Each row is a point. The points of each table are mixes of a few directions, plus a little noise. How many directions does each table use, and how many do they share? Where both have some left over, give the other angles between the two spaces (their principal angles), to ten degrees, smallest first.

First (6 x 2):
[[-8,34],
[-2,10],
[-9,37],
[13,-57],
[3,-13],
[3,-12]]
Second (7 x 2):
[[5,-22],
[10,-40],
[-6,29],
[5,-21],
[-1,7],
[4,-12],
[-15,60]]
Directions: first 1, second 1, shared 1

First, 9 rows:
[[-49,-14,-56,-17,-34,5,44,50],
[31,-14,21,0,16,-24,25,14],
[-25,13,19,6,-13,-6,27,-2],
[25,9,2,12,18,2,-22,-41],
[-31,-21,-31,-17,-33,27,-24,7],
[23,-16,16,2,2,-10,9,-21],
[10,15,19,2,16,4,-33,1],
[-1,31,6,17,13,-4,6,-27],
[18,-3,3,-6,15,5,-33,20]]
Second:
[[-4,-6,6,-12,21,31,13,-3],
[-5,1,-4,-2,-5,-27,-10,-2],
[-3,4,-8,5,-18,-47,-19,-1],
[-15,-10,7,-26,35,24,13,-8],
[13,13,-13,31,-50,-60,-27,8],
[26,7,3,29,-21,39,11,13],
[-15,-10,8,-27,38,31,15,-8],
[-24,-13,6,-37,44,13,10,-13],
[27,13,-5,39,-43,-3,-6,14]]
Directions: first 5, second 2, shared 0; angles 90, 90

First:
[[36,-14,1,1,-8,5,-1,14,22,2,-3,1],
[42,-15,10,-14,21,1,5,10,-16,-1,11,18],
[35,-6,2,-12,13,0,10,10,-18,6,11,32],
[-47,28,-28,28,-60,1,0,0,46,17,-21,-4],
[-44,27,-9,-4,10,-8,12,-16,-44,10,10,29],
[18,-8,1,1,-6,3,-1,8,13,0,-2,-1],
[-22,-11,17,-4,27,-2,-16,-16,-7,-23,-1,-47],
[-18,-3,5,3,4,-1,-10,-8,7,-10,-5,-29]]
Second:
[[-27,28,-22,10,-30,-2,12,-1,1,20,-4,32],
[5,-10,2,9,-14,4,-11,5,35,-7,-11,-30],
[-49,41,-21,2,-10,-8,19,-13,-38,21,6,49],
[13,-5,-1,3,-10,2,-1,7,17,1,-4,-4],
[57,-37,23,-12,25,6,-10,12,12,-17,3,-25],
[10,-24,26,-15,45,-1,-11,-9,-23,-24,8,-32],
[6,2,-8,8,-21,2,1,7,21,7,-6,4],
[15,-18,18,-12,31,0,-6,-3,-16,-14,7,-17],
[-57,30,-16,10,-17,-5,4,-15,-9,9,-4,7],
[28,-6,0,-4,0,2,5,10,1,4,3,16]]
Directions: first 3, second 3, shared 3

First (8 x 20):
[[6,-5,4,25,-6,6,6,17,2,-5,12,-15,23,13,-5,-9,25,8,11,19],
[-12,-14,-22,-44,11,4,-21,10,15,20,-26,14,-26,-8,7,15,-10,-21,-15,-38],
[7,-15,-10,-20,-8,7,-1,-6,47,8,-36,39,-42,-8,24,35,-33,-23,-14,-9],
[10,2,-22,-16,-1,6,-28,3,1,-2,-12,22,-11,-25,15,2,-29,-7,-15,-15],
[11,3,18,11,11,-6,14,1,-14,9,-2,-26,19,10,-1,-19,-3,8,9,17],
[-12,20,20,9,6,-12,19,-23,-34,-19,24,-17,4,3,-28,-10,9,16,10,10],
[-18,14,17,21,-12,-15,11,-25,-12,5,27,-2,22,8,11,-6,15,9,6,2],
[6,-4,-5,15,-2,10,-1,23,-5,-17,12,-14,11,6,-21,-8,26,9,9,15]]
Second:
[[-5,22,-9,-13,-4,-6,-15,-31,-20,-23,9,29,-23,-33,-1,6,-34,3,-14,-15],
[-2,-1,-5,16,-8,8,-1,15,-4,-20,19,-6,9,5,-18,-3,29,9,7,10],
[0,-2,1,1,0,1,1,3,2,2,-1,-3,2,3,0,-1,4,0,2,1],
[6,-12,15,-22,16,-11,11,-9,19,50,-40,-4,-5,10,35,2,-33,-18,-5,-10],
[-8,26,-20,10,-17,5,-20,-14,-31,-60,41,24,-12,-32,-31,2,5,17,-5,-2],
[5,-19,14,-6,12,-3,14,11,22,41,-28,-18,9,23,20,-2,0,-12,4,2],
[-4,17,-9,-4,-5,-1,-12,-18,-16,-24,14,20,-14,-23,-8,4,-15,6,-8,-7],
[6,-25,14,3,10,1,18,25,26,42,-25,-28,19,34,16,-5,18,-10,11,9],
[0,-6,-1,15,-4,6,3,18,3,-7,10,-12,12,12,-12,-4,28,5,8,11]]
Directions: first 6, second 2, shared 2

First, 10 rows:
[[9,-5,-25,-14,-7,31,-6,-12,-26,-26,30,-25,17,17,15,-25,8,-29,21,-17,-11,-7,-8,9,-9,9,35,12,22,18,5,-24],
[-1,9,31,7,-7,-29,5,18,19,6,-15,9,-7,-7,-2,8,-6,12,-12,9,2,16,1,5,12,-12,0,11,-15,-13,-7,18],
[-6,2,11,9,7,-16,3,5,16,17,-19,17,-11,-11,-11,17,-5,19,-13,11,8,2,5,-8,4,-3,-25,-11,-13,-11,-2,14],
[-3,4,15,7,1,-17,3,8,14,11,-14,11,-8,-8,-6,10,-4,14,-10,8,5,6,3,-2,5,-6,-13,-2,-11,-9,-4,13],
[-2,5,17,5,-2,-17,4,9,12,7,-10,7,-5,-5,-4,7,-4,10,-8,6,2,8,2,1,7,-7,-4,3,-9,-8,-4,11],
[7,-11,-45,-16,1,48,-10,-25,-36,-23,33,-24,18,17,13,-23,11,-31,25,-20,-10,-19,-6,0,-17,17,23,-2,27,24,10,-32],
[-6,3,14,10,6,-19,4,7,17,18,-20,17,-11,-12,-11,17,-5,20,-14,12,8,3,6,-8,6,-5,-25,-10,-14,-12,-3,16],
[-3,4,18,7,0,-18,3,9,14,11,-14,11,-8,-7,-6,11,-4,13,-10,9,5,6,3,-1,7,-7,-12,-1,-11,-10,-4,13],
[4,-16,-57,-15,8,54,-11,-31,-36,-15,30,-19,15,14,6,-16,12,-26,23,-19,-6,-28,-4,-8,-21,23,7,-17,28,24,13,-33],
[3,7,21,1,-9,-16,2,12,7,-5,-1,-3,1,2,5,-4,-2,-1,-2,1,-4,13,-3,11,8,-9,16,18,-5,-5,-4,7]]
Second:
[[-20,-4,-1,13,14,-1,7,4,8,23,-21,12,-6,-7,-20,18,-6,29,-24,6,0,-10,14,-19,-3,2,-44,-31,-2,-9,5,4],
[7,5,12,-4,-10,-7,0,6,0,-11,7,-8,3,4,10,-9,0,-11,6,-2,-3,11,-6,12,5,-6,25,20,-1,1,-4,1],
[-24,14,60,22,-11,-43,18,43,26,10,-29,-2,0,1,-11,6,-15,36,-43,8,-17,24,12,6,17,-25,-8,10,-9,-23,-4,18],
[-27,-2,10,19,13,-10,11,13,14,27,-29,13,-7,-7,-24,22,-9,40,-36,8,-3,-7,18,-20,0,-3,-51,-33,-4,-14,5,8],
[0,-7,-22,-2,10,15,-4,-13,-6,6,1,6,-3,-3,-4,5,3,0,5,0,6,-13,1,-10,-7,10,-16,-17,2,4,4,-5],
[22,-8,-39,-18,4,29,-14,-29,-19,-13,25,-2,2,1,13,-9,12,-32,35,-7,11,-13,-12,1,-10,16,17,2,6,18,1,-13],
[16,5,5,-10,-13,-2,-4,0,-5,-19,16,-11,5,6,17,-15,4,-23,18,-4,-1,10,-11,17,4,-3,38,28,1,6,-5,-2],
[11,8,21,-5,-16,-13,0,10,1,-18,10,-12,5,6,15,-15,0,-15,8,-3,-6,17,-8,19,9,-10,38,32,-1,1,-6,3],
[9,-8,-32,-9,9,22,-8,-22,-12,-1,11,4,-1,-2,2,0,7,-13,18,-3,9,-14,-4,-7,-10,14,-5,-11,4,11,3,-9],
[8,-3,-15,-7,2,11,-5,-11,-7,-4,9,0,0,0,4,-3,4,-11,13,-2,4,-5,-4,0,-4,6,5,0,2,6,1,-5]]
Directions: first 2, second 2, shared 1; angles 30

First:
[[3,3,-6,-6,-6,-4,5,2,5,3,-2,0,-4,3,2,-1,-2,0,0,6,4,-2,4,2,-1,-2,3,-5,-3,8,15,8],
[-13,-12,22,22,25,15,-18,-7,-20,-14,7,1,15,-11,-7,3,8,-1,-2,-23,-13,7,-17,-9,5,6,-14,19,12,-31,-60,-30],
[5,5,-8,-8,-10,-6,7,3,8,6,-3,-1,-6,4,2,-1,-3,0,0,8,5,-3,6,3,-2,-2,5,-7,-5,12,22,11],
[-5,-5,9,9,10,6,-7,-3,-8,-5,3,0,6,-4,-2,1,3,0,-1,-9,-5,3,-6,-3,2,3,-5,7,5,-12,-23,-12],
[-7,-7,13,13,14,9,-11,-4,-12,-8,5,1,9,-6,-4,2,4,-1,-1,-13,-8,4,-10,-5,3,4,-8,11,7,-18,-35,-17],
[5,5,-8,-8,-9,-6,6,3,8,5,-3,0,-6,4,2,-1,-3,0,0,8,5,-3,6,3,-2,-2,5,-7,-5,12,22,10],
[9,8,-15,-15,-17,-11,13,5,14,10,-5,-1,-11,7,5,-2,-5,1,1,16,9,-5,11,6,-4,-4,9,-13,-9,22,41,21],
[3,3,-6,-6,-7,-4,5,2,6,4,-2,-1,-4,3,2,-1,-2,0,0,6,4,-2,5,3,-1,-2,4,-5,-3,9,16,8]]
Second:
[[45,26,3,-31,-34,13,6,17,6,27,13,-22,-30,3,10,1,3,-9,10,19,4,17,-26,19,-6,28,18,-17,-24,19,22,1],
[-17,-8,-9,7,7,-11,3,-6,4,-7,-8,10,8,2,-2,-1,-4,4,-4,-2,3,-10,17,-6,1,-15,-4,2,7,2,10,9],
[-13,-7,-4,8,9,-6,0,-5,0,-7,-5,7,8,0,-3,-1,-2,3,-3,-4,0,-6,10,-5,1,-10,-4,4,6,-3,0,3],
[1,-2,13,7,8,11,-9,-1,-10,-3,6,-3,3,-5,-2,2,5,-2,1,-9,-7,7,-14,-1,2,9,-4,7,3,-14,-30,-17],
[18,9,10,-8,-8,13,-4,6,-5,8,9,-11,-10,-3,3,1,4,-5,5,1,-3,11,-20,6,-1,17,4,-2,-7,-2,-11,-11],
[-16,-10,3,14,15,-2,-5,-7,-6,-11,-3,7,12,-3,-5,0,0,3,-3,-10,-4,-4,5,-7,3,-8,-8,8,9,-11,-17,-5],
[0,1,-6,-4,-4,-5,4,1,5,2,-3,1,-2,3,1,-1,-2,1,0,4,3,-3,6,1,-1,-4,2,-3,-1,7,14,8],
[-18,-9,-11,7,8,-13,4,-6,5,-8,-10,11,9,3,-3,-2,-5,5,-5,-1,3,-11,20,-7,1,-17,-4,2,7,3,13,12]]
Directions: first 1, second 2, shared 1
